Each row is a point. Two turns around zero, p and q, are shown by what they do to some points. Where does a point land after both, in the order given? Backwards means that the second turn is done in reverse. Each puzzle has new turns, and all numbers are rounded.
(in the rows, 128 means zero)

Turn p:
[116 158  98] -> [113 145  90]
[163 127 152] -> [157 143 154]
[ 69 173 101] -> [ 64 145  85]
[151  82 189] -> [153 106 201]
[123 139  90] -> [126 128  88]
[147  88 138] -> [156  99 150]
Turn q:
[ 71 156 110] -> [ 82 166 100]
[112  91  86] -> [107  90  90]
[145 133 172] -> [142 136 173]
[184 132 145] -> [182 121 151]
Where do these land?
q, then p: [ 64 124 139] -> [ 64 121 122]
q, then p: [107  81 101] -> [116  73 115]
q, then p: [133 162 154] -> [125 169 141]
p, then q: [184 157  88] -> [190 143  89]
q, then p: [152 115 158] -> [143 128 166]

Turn p:
[102 157 169 191 160 116] -> [ 56 173 158 137 115 129]
[ 95  89 189  83 152  77] -> [ 97  89 176  83 180  84]
[180 143 125  95  56 167] -> [218 117 149 144 107 164]
[ 91 123  45 100 159 116] -> [125 120  39  86 129 108]
[148 140  93 123 144 104] -> [144 151  97 131 134  99]
[149 108 149 158  95 141] -> [132 110 157 170 109 139]
[123 122 133 155 173 170] -> [ 88 140 111 148 151 168]
[137 142 120 120  86 132] -> [163 125 136 126  99 133]
Turn q:
[ 79 139 100 108 161 124] -> [ 83 151 139 105 160 153]
[169  93 110 126 167 113] -> [132  85 112 118 170  97]
[ 82  85 156  81 146 112] -> [119 138 200  90 150 112]
[104 149  88 161  97 141] -> [ 86 128 105 147  92 158]
[184 143 120 125  70 175] -> [161 126  72 116  62 112]
[ 82 184 189 156 112 160] -> [164 174 155 154  98 201]
[183 145 128 148 133  57] -> [139 127 101 193 162  78]
[141  87 134 119 138 142] -> [141  96 140 101 131 114]
Where do these land?
p, then q backwards: [ 93  76 115 169 160 119] -> [129 113  56 153 121 101]
p, then q: [193 147 153  93 135 169] -> [191 109  82 123 158 156]
q, then p: [124 129  45 180 144 122] -> [ 74  82  66 115 103 144]
p, then q: [197 145 134  92  92 132] -> [192 106  84 151 141 106]
q, then p: [151 154  90 105 131 171] -> [168 124  77 100 122 131]
p, then q: [ 84 136 146 136 158  90] -> [102 174 168 123 144 127]
p, then q: [ 96 130 186 147  84 115] -> [165 145 190 131  93 121]
q, then p: [ 86 108 155 103 120 107] -> [116 141 184 108 138 130]

Turn p:
[192 111 124 126 147 148 106 111] -> [192 163 138 142 121 120 113 130]
[146 155 118 180 140 127 111 129] -> [134 138 121 172 157 126 129 164]
[107 122 135  98 113 141 161 158] -> [116  97 136  93 108 157 137 121]
[104 124 149 171 125 110 126 126] -> [102 112 146 150 158 108 140 130]
[129 110 113  75 141 142  85 146] -> [147 139 118  79 117 123  75 131]
[133 134 109 138 101 126 122 132] -> [123 116 119 150 110 127 117 139]
[123 144 135 147 132 149 178  92] -> [129 129 121 155 141 160 171  94]
[109 120  98 147 131  84 115 155] -> [110 103 105 123 133  87 129 163]
[131 116 127 115 130 132 106 115] -> [136 140 128 123 127 117 106 115]
[105 144 173  83 121 122 170 115] -> [ 90 145 149  94 110 157 161  92]
Turn q:
[137 150 138 162  88 107 150 134] -> [107 122 133 173  97 107 146 115]
[134  75 128 126 135 135  36 140] -> [177  99 160 130 159 140  66 177]
[142 119 135 115 126  31 145 140] -> [140  92 175 104  98  67 165 113]
[135 115 137 119 139 156 151 117] -> [133 128 104 124 148 150 147 120]
[128 155 134 117 147 151 149 142] -> [111 155 116 116 125 147 152 139]
[125 131 135 166 147 109 130 106] -> [120 138 127 143 153  87 131 124]
[133 148 138 114 119 132 122 117] -> [134 148 141 133 121 141 130 115]
[ 89 116 142 138 138 146 120 142] -> [ 95 119 133 124 156 143 113 143]
[136 135 122 114 142 144 146 146] -> [125 135 111 112 119 143 147 141]
[108 137 131 123  96 150 114 127] -> [114 130 136 144 120 158 103 117]
[142 126  67 115 131 146 145  98] -> [152 140  71 106 111 124 109 105]
Where do these land?
p, then q: [130 134  99 135 133 122 120 146] -> [131 113 121 118 109 123 119 151]
q, then p backwards: [121  90 178 144 160 123 115 125] -> [110 119 153 181 163 133 128 148]
p, then q: [ 84 168  98 110  91 150 125  93] -> [110 141  96 132 139 132  52 109]
p, then q: [153  96 100 128 130 105 123 135] -> [152 103 139 132  95 105 138 129]
p, then q: [105 107 162 147 159 132 148 144] -> [133 124 128  97 166 134 168 127]
q, then p: [149 122 123 146 116 124 146 111] -> [137 123 113 152 123 109 146 128]
p, then q backwards: [167 154 141 150 142 118 116 128] -> [155 155 150 146 145 139 104 136]
p, then q: [162 126 118 122 126 154 123 143] -> [152 130 126 154 114 145 132 150]
p, then q backwards: [ 93 191 119  71 128 147 146  96] -> [ 92 166 108  97 120 192 172 118]
q, then p: [104 102 174 137 113 106 139 145] -> [130 104 158 109 160 113 150  96]
p, then q backwards: [142 117  96 118 110 127 107 143] -> [139 120  88 136 116 124 111 141]

Turn p:
[127 172 100 151 129  68 124  95 117  63  64] -> [122 188 102 156 123  95 135 121  98  58  63]
[122 120 112  88 102 129  43 100 130 196 167] -> [124 141 106  83 121 141  48 161  89 173 182]
[164 123 113  68 110 107 155 105 150 136 108] -> [136 133  95  80 133  70 136 107 135 112 151]
[124 172 107 194 124 164 111 217 106  88  79] -> [115 102 122 153 131 178 187 196 116 112  37]
[ 83 121 161 113 108 132 166 118 110 125 158] -> [120 147 186 121 112 133 152 100 128 143 157]
[114  67 139 131 105 123 116 109 124 124 143] -> [122 121 149 115  79 136  91 107 145 127 139]
[136 127 185  93 120  96 103 172 163 134 190] -> [126 132 159 137 118  75 113 176 164 196 156]
[141  98 132 113 165 196 125 130 129  92 158] -> [120  97 161 116 169 160 109 135 186 105 141]
[156 118 131 166 108 132 136  58  40 180 135] -> [210 112 147 127 107 162 100  90  55  98 157]
[156 133  53 144 196 151 178 183 122 122 133] -> [104  62  86 175 170 147 183 146 144  80 150]
[111 128 151 161 103 136 133 106 164 156 147] -> [152 155 121 133 107 156 127 106 144 174 136]
[ 75 130 195 149 136 112 110 164 157 129  88] -> [ 95 136 153 149 119 118 131 113 129 197  59]
[155 155  84  94 157 119 164 107 152 118  96] -> [120 138  77 120 174  94 153 107 132  87 136]
Turn q:
[ 95 162  88 161 110 168 118 108 143 108 155] -> [123 125  79 163 110 140  90 158 150 102 162]
[ 88 114  90  87  90  92  84 169 109  74 126] -> [ 79  85 119  77 121  74  77 157 112 111 103]
[146  96 183 107 153 136 124  92  60  83 103] -> [167  76 138 103 120 137 161  76  67  92 116]
[183 197 138 115 179  90 162 177 101 156 157] -> [117 197 156 172 167  85 176 145  64 142 129]
[115 145 102 122 103 187 146 139 169  81 131] -> [126 158  65 108  88 130 119 153 155  93 135]
[128  88  89 125 162  91 178  64 116 135 110] -> [152  97  95 160 168 107 140  62 154 153  92]
[179 130 161 113  82  72 132  96 167  98 171] -> [157 164 183 132  86  65  96  85 147 111 130]
[144 167 184 166 140 119 169 105 118  84  65] -> [121 138 140 172  85 162 175  87 106  76  78]
[ 91 145 153  84 148 145  94 127 152 159 165] -> [106 152 140  95 169 145 105 121 127 118 191]
[102  99 120 181 172 116  73 153 175 167 118] -> [129 119 168 131 189 182 104 177 176 133 109]
[170 143  98 129 125 154  72  84  96 147  92] -> [163 118 111 143 118 173  77 120  72 165 116]
[118  91 158 133  96  88 139 178 146 158 132] -> [100 123 187 101 120 107 154 144 168 156 122]
[ 88 119  93 111 155 152 137 181 104 160 121] -> [ 91 114  91 105 172 135 158 170 121 157 136]
[145  96 135 159  77 181 162 119 136 183 145] -> [161 127 122 132  80 151 159 137 173 185 173]
Where do these land?
q, then p: [181 138 120 135 126  97 144 166 107  90  97] -> [138 117 129 122 104  96 165 116  81 111  76]
q, then p: [110 102 212  91  76 116 145 113 139 153 152] -> [151 186 172  98 119 100 116  94 156 166 182]
p, then q backwards: [ 68 167 150  92 134 169  91 145 118 165 122] -> [126 138 130  90 149 117  88 172 110 198  97]
q, then p: [117 154  97 167 105 172  88 133 150  69 115] -> [100 124 116  96 101 157 132 201 149 104  86]
q, then p backwards: [146 144 105 112 134 125 182 122 155 111 194] -> [161 156 123 106 131  72 158 100 169 110 149]
q, then p: [142 124 165 161 146 130  97 126 169 157  72] -> [151 120 144  87 180 160 137 115 146 157  84]
q, then p backwards: [168 121 108 113 137 151 150  72 121 110 145] -> [170 133 130 154 124 102 151  82 141 162 117]
p, then q backwards: [135  96  60  63 122 162 149 173 166 104 182] -> [ 26 107 139 129 105 170 147 175 150 135 175]
q, then p: [142 128 171 176 153  81  82 138  97 110 110] -> [148  91 192 133 120 125 118 107 140 128  62]
p, then q: [110 161 117 201 137 147 144 152  77 140  33] -> [146  71  63 138  93 173 191 106  97 145  74]
p, then q: [101 156 132  96  80  93  72 155 121 175 142] -> [ 69 114 151 121 134 106 136 158  82 185 164]
q, then p: [135  82 142 137 139 111 179  91  81 180 177] -> [182 105 114 176 110 112 116  71 150 141 188]
p, then q backwards: [108  91  85 119 175 109 142  78 162  99 123] -> [ 70 170 123 107 130 113 150  77 168 105 135]

Turn p:
[124 205  85  80 106 119  99 110 182  85 146 100 147 146] -> [136 170 146 100 121 201 145 106  94 135 118 132  99 213]
[171 204 117  90 112  97 132  99 182 106 136 135 140 210] -> [132 177 169 111 132 132 151 146  83 137 171 146 109 237]
[118  97 137 134 170 191 177 100  94 172 108 125  88 104] -> [100  89 125 145 132 106 180 108 173 136 162 137 114  51]
[ 96 113 112 112  81  97 112 146  79 144 118 142 118 130] -> [125 156 113  84 119  94  97 121 124 115  86 152 118 101]
[135 153  93 115  96 120  90 102 183  87 162 177 135 159] -> [176 156 142 128 124 142 139  97 104 107 117 163 152 211]
[160  85 116 109 111 108  87 143 112 160 154 116 144 105] -> [168  99 132  87 107 109  85 107 110 134 120  98 130 111]
[138 178 163  76 130 139 136 121 153  79 158 153 155 144] -> [143 136 177 110 133 179 163 173 107 114 134 152 149 169]
[142 113 167 160 125 138 171  89 119 124  99 113 110  78] -> [119 148 146 165 115 118 155 139 182 137 137  86 140  82]
[105  74 181 171 137 176 152 124 112 141 124  80 106 131] -> [ 58  85 134 167 111 107 141 121 144 150 121 107 162  76]
[132 151 160 121 183 125  97  86 137  87 106 127 128 146] -> [109 131 179 168 145 160 126 130 121  77 155 123 113 145]
[105 110 152 153 176 113 173 125 123 140 150 115  85 105] -> [ 90  93 118 135 135 125 122 140 206 128 148 123 138 116]
[ 99 114  99 185 122 115 122 164  78 189 129 144 181 108] -> [141 139  59 114 176 110  72 114 114 154 127 130 152  67]
[128  85  71 118 112 103 130 173 122 115 112 134 168 133] -> [154 121  73 100 150 101 124 132  94 111  84 100 117 138]
[157 129 148 164 148 170 146 148  93 115 123 111  70 110] -> [103 108 102 165  67 131 142 150 151 120 161 129 127  88]
[109 109 121 132 111 109  96 190 152 176  95 148 144 109] -> [165 113 106 141 152 107  78 135 114 165  77 142  99 114]
Turn q:
[117 108 142 102 118  66 162 135 101 127 177 110 139 193] -> [ 89  93 104 103 124 126 106 119 144 105 161 146  53 173]
[100 165  92  97 124  41 150 154  93 128 138 170 113 137] -> [127 112 102 146  89  87 114  96 112  85 192 194 110 137]
[186 148 147  81 123 185 120 145  93 178 155 158 130 175] -> [112 162  78 132 137 137  80  98 149 193 156  96 153 184]
[172 164 147  78 109 139 127 120 134 118 123 147 164  89] -> [156 145 169 111  95 144  91  94 108 143 141 110 164 154]
[132 107 121 219 100 102 154  98  83 139 160 119 142 117] -> [ 85  81 140 128  95 133 218 137 154 151 145 127 109 127]
[122 108  96 110 137 111  92 178 122 130 138 155 150  85] -> [150 142 161 186 111 119 100 157 127 133 168 144 123 115]
[120 118 119 142 134 160 171 157 168 101 116 143  94 139] -> [152 167 100 110 132 148 136 139 171 100 104 149 133 103]
[ 95  83 127 116 127 129 124 107 146 156 115 131 126  65] -> [151 131 168 143 116 104 125 125 119 162  98 131  97  75]
[111 177 161 109 145 165 136 122 131 130 158 101 152 122] -> [102 150 153  69 160 128 108 125 113 145 147 123 151 128]
[125 140  83 131 176 112 151  83 141 115  90 106 151  57] -> [188 101 151  93  97 116 152 160  68 133 129 132 143  78]
[144 136 163 104 155 144  80 109  98 116 180 134 118 115] -> [ 99 142 138 142 156 165 109 100  93 148 170  88 123 116]
[148 167 133 163 121 151 122 109 200 117  87 136 125 225] -> [156  97  85 105 196 140 140 112 168  87  77 125 186 173]
[130 124 164 172 161 144 126 112 111 127  87 121 137 108] -> [136 146 140 125 147 140 186 142  89 150 103 125 132 135]
[ 97 103 111  95 102 151  96 111 132 103  90 104 131 134] -> [114 109 135 145 125 138  82 147 106 122  66 136 136 112]
[121  72 114 200  88 119 110 181 169 134 103  85  49 158] -> [105 142  98 181 139  94 172 169 196  61  62  96 104 111]
Where do these land?
p, then q: [179 148 149 121 155  87 101 127 169 120 104 100 129 107] -> [ 80 152 112 135 165 126 140 139 147 103 114  65 126 144]
p, then q: [131 154 174  91 100  92 113 152 140 144  65 156 103 121] -> [135 194 121 174 140  98 156  88 123  86 126 117 141 156]
p, then q: [ 93 132 176 153 168 160 148 174 135 140 115 107 159 120] -> [135 165 143 154 149 107 153 189 137 171 127 149 115  96]
q, then p: [108  53  95 140 111 101 152  97 178 149 145 109 114 148] -> [154  92 129 167  95  91 134 119 180 128  85  97  84 149]
p, then q: [ 99 194 119 138  76  91 161 162 138 118 146 120 114 139] -> [132 135  97 137 151  78  82 118 151 128 133 169 187 150]
q, then p: [128  40  89 163 145 139 116 119  98 119 106 124 153 102] -> [136 105  72 162  93  88 126 155 140 180 114 137 124  80]
q, then p backwards: [173 153 108 115 154 125 145  89 101 133  90 118 131 139] -> [165 114  89 130 105 147 126 168 134 118 164 117 157 142]
q, then p: [ 65 208 139 159 183 180 115 154  96 146 169 129  99  97] -> [143 129 112  66 204 212 104 152 175 130 155 156 147 106]
q, then p: [ 95 130 185 124 116 136 121 164 156 109 127  92  67 166] -> [ 91 152 128 162 146 187 139 132 146  78 117 141  78 157]
q, then p: [150  79 147  77 102 120  88 141  93 149 171 125 132 134] -> [ 79 123 134 156  93 126  77  68 132 152 125 153 134 132]
q, then p backwards: [118 106 118 116 143 104 145 115 133  93 161 147 143 156] -> [122 153 112 106 181 133 108 144 122 139 142 133 112 113]
p, then q: [176 146  67 114  71 128 193 145 124 125 141 183 112  79] -> [185 124  95  95  54 101  93 113 177 104 161 101 163 160]
p, then q: [109 127 177 197 150 174 116  85 101 141 110 131 124 119] -> [122 117 205 119 147 135 191 132 133 152 149 141 141  88]
q, then p: [161  99  72 137 141 162  91 104 105 133 139 163 179 164] -> [147  64  86 146 141  94 117  89  87 171 138 121 153 108]
q, then p: [132 153 105  74 106 122 115  93 154 101 130 117 159 129] -> [144 112 172 126 115 124 111 108  83  96 101 105 142 105]

Turn p:
[114  90 141 126 156 148 115 121 113 153 107 152 134 225] -> [128 119 102 155 102 157  98 169 121 124 119 210 146 171]
[119 130 142 108 133 106 102 134 172 142 102  66 103 145] -> [117 121 139 170 108 174 116 153 123 133 117  75 103 152]
[119 158 166 128 156 123 176 157 161  88 128 147 124 147] -> [154 179 147 133 115 142 164 106 107 149  91 153  95 136]
[154 133 189 142 146 121 125  88 143 112 137 114 135  70] -> [172 111 174  91 138 132  95 100  98 148 117  94 114 111]
[149 127 103  87  89  79 134 119 101 131 101 138  94 101] -> [ 88 116 112 112  94 124 121 108 151  81 137 105  95  86]
[122 126 124 139 181 160 162 131 137 157 116 155 127  55] -> [106 138  97  86 171 128 119  93  96 186 101 122 137 102]
[111  87 107 163 126 107  82 167 105 108 213 115 117  89] -> [129  96 149 142 207  78 145 156 141 140 191 126  85 117]
[ 96 111 112 101  80 200 148 122 164  98 185 151 118 111] -> [129 106 157 123 146 158 202 101 176 169 158 153 167 101]
[110 133 134 160  84 126 182 143 153 108 110 104  92 134] -> [105 154 167 172  95 127 167 123 101 136 123 119 136  89]
[185 129  93 123  81 116 141 157  80 148 150 108 174 164] -> [128 129 113 103  86  57 149 190 164  96 138 123 148 138]
[104 129 110 122 125 121 125 116  96 100 143  67 115  99] -> [ 94 104 158 131 132 106 141 106 115 125 169  90 117 156]
[150 149 106 136 129  98 108  94 116 175 133 138 155 206] -> [154 121  93 164  93  95  81 150 167  99 104 147 150 162]
[189 171 148 152 167 118  74 111  94 143 104 106 122 133] -> [183 107  84 121 118 111  84 135  78  94 126  88 119 155]
[ 93 154 146  93 102 128 114 133 118 147  85 168 151 146] -> [124 184 107 117 108 171 101 119 156 103 146 145 146 132]
[105  94 100 140 164 169 133 126 167 108 107 191 158  96] -> [109 135 123 101 206 161 139 108 125 137  85 171 161 113]
Turn q:
[128 166 102 108 140 136 165 130 110 124 154 124 114  69] -> [152 159 149  72 151 137 159 105 145 120 113 136 131  97]
[162  79 172  86 140 177 151 132 104  81 127 107  99  92] -> [167  90 143  94 124 156 167 187 104  63 109 136 142 129]
[191 162 141 119 137 105 147 137  93 103 140  94  98 111] -> [160 155 144  94 148 139 158 162 107 121 148  71 121 100]
[135 102 128 140 178 137 111 135 191 146 180 127 146 142] -> [119 126 148 133 144 118  91 137 169 120 175 148 183 168]
[107 118 191 113 188 131  90 165 142 124 173  82  98  78] -> [112  86 199  74 175 159  94 173 160  96 146 126 119 140]
[102 149 102 150 122 135  91  68 127 146 135 141 133 166] -> [151 127 129 165  99 132  90  66 129 152 148 131 115 137]
[130 168 153 130 115 106 166 107 146 143 114 153  95 123] -> [136 180 151 123 126  99 134 122 115 130  98 114  97 154]
[103 161  85 109 113 121 119 125 141 105  79 160 161 182] -> [120 122  51 127 111  86 103  80 104 152 117 122 122 132]
[109 130 109 138  65 115  65 117 162 169 137 184 195 169] -> [ 87 152  88 188  73 124  45 103 148 169 112 144 151 118]
[107 149 123 147  87 137 156 122 133 130 117  98 160 155] -> [ 99 125 113 141 107 139 154  89 125 151 107  94 142 146]
[112 145 113 195 107 139 109 138 122 138 110 190 162 164] -> [ 89 165  83 170 118 149 104  96  94 162 142 165 118 143]
[125  68 169  96 180 118 142 152  90 147 159 112 124 123] -> [115  79 192 108 132 111 145 181 115 121 152 157 149 108]
[137 141 112 146 129 104 132  96 131 131  78 123 155  98] -> [127 141 116 168 164 113 134  95 120 108 105 109 121 104]
[112 126  95 158  87  83 141 114 128  94 124 145 113 130] -> [111 159  96 144  97 114 154 107 148 113 143 119  82 115]
[158  57 125  85 133 174 135 181  99 141  92  83  68 118] -> [174  56 119 119 151 142 186 217 137 143 105 149 126 128]
Where do these land?
p, then q backwards: [133 147 108 147 168 138 179 134 163 159  96 149 109 153] -> [129 139 116 125  70 150 145 135 124 155  79 164 164 131]
q, then p backwards: [111 114 166 128 143  93 157 136  86 180 133 132 123 127] -> [113  79 143 160 119 116 178 142 136 102 146  98 125 119]
q, then p: [ 79  75 103  97 105 152 168 145 141  87 158  79 110 167] -> [ 77 117 182 134  91 144 165 160 190 141  98 163 140 101]
q, then p: [169 173 111 131 138 148 116  90  85 122 173 140 156 157] -> [172 100 124  78 116  88 115 121 153 130 164  95 166 136]
q, then p: [113 103 153 184  92  96 126  91 147 120 149 102 142  88] -> [152 144 191 172 141 149 153  99  87 145 137 122 154 125]
p, then q backwards: [105  94 119 155 138 150 103 118 116 131 132 164  77  88] -> [116 125  98 150 175 127  91 146  83 125 103 126 164 120]
p, then q: [ 75 117 151  96 111 103 158 126 105 149  75 146 124 130] -> [128 133 126 102  96 166  80  82 140 138  94 142  94 137]
p, then q backwards: [164 150 146  70 154 107  96 126 137  83 125 153 139 133] -> [105 149 128 121 119 166 125 107 140  79 124 119  68  92]
q, then p backwards: [162 156  76 147 124 108 134 152 159 156 152 173 125 132] -> [ 84 164 135 138 121 133 143 169 119 174 148 165 161 128]
q, then p: [167 116 138 179 114 131 137 128 112 132 107 175  88 153] -> [151 150  79 157 109  76 158 125 106 126 149 145 130 110]
p, then q: [164 138 189 120 123 159 113 114 162 170  77 167 136 134] -> [170 125  78 131 150 181 105 140 119 140  79 133 167  93]
p, then q: [134 154 105  99 111 138 119 123 137  96 148  49 102 151] -> [104 112 140 149  86 137 193 138 136 132 145  93 144 173]
p, then q: [ 62 107 106 133 160 122  77 132 119 162  96  47 132 160] -> [ 80  71 121 133 115 170 112 107 125 190 198 137 119 167]
q, then p: [ 87 138 134 131 117 134 101 183 119  66 159 135 159  63] -> [ 97 122 128 106 173 202 172  73 151 138 155 134 138 148]
q, then p: [196 138 114 103 122 141 137 122 133 105 139 109 197  82] -> [124 148 155  62 166 112 148 118 119 110 106  81 160 173]
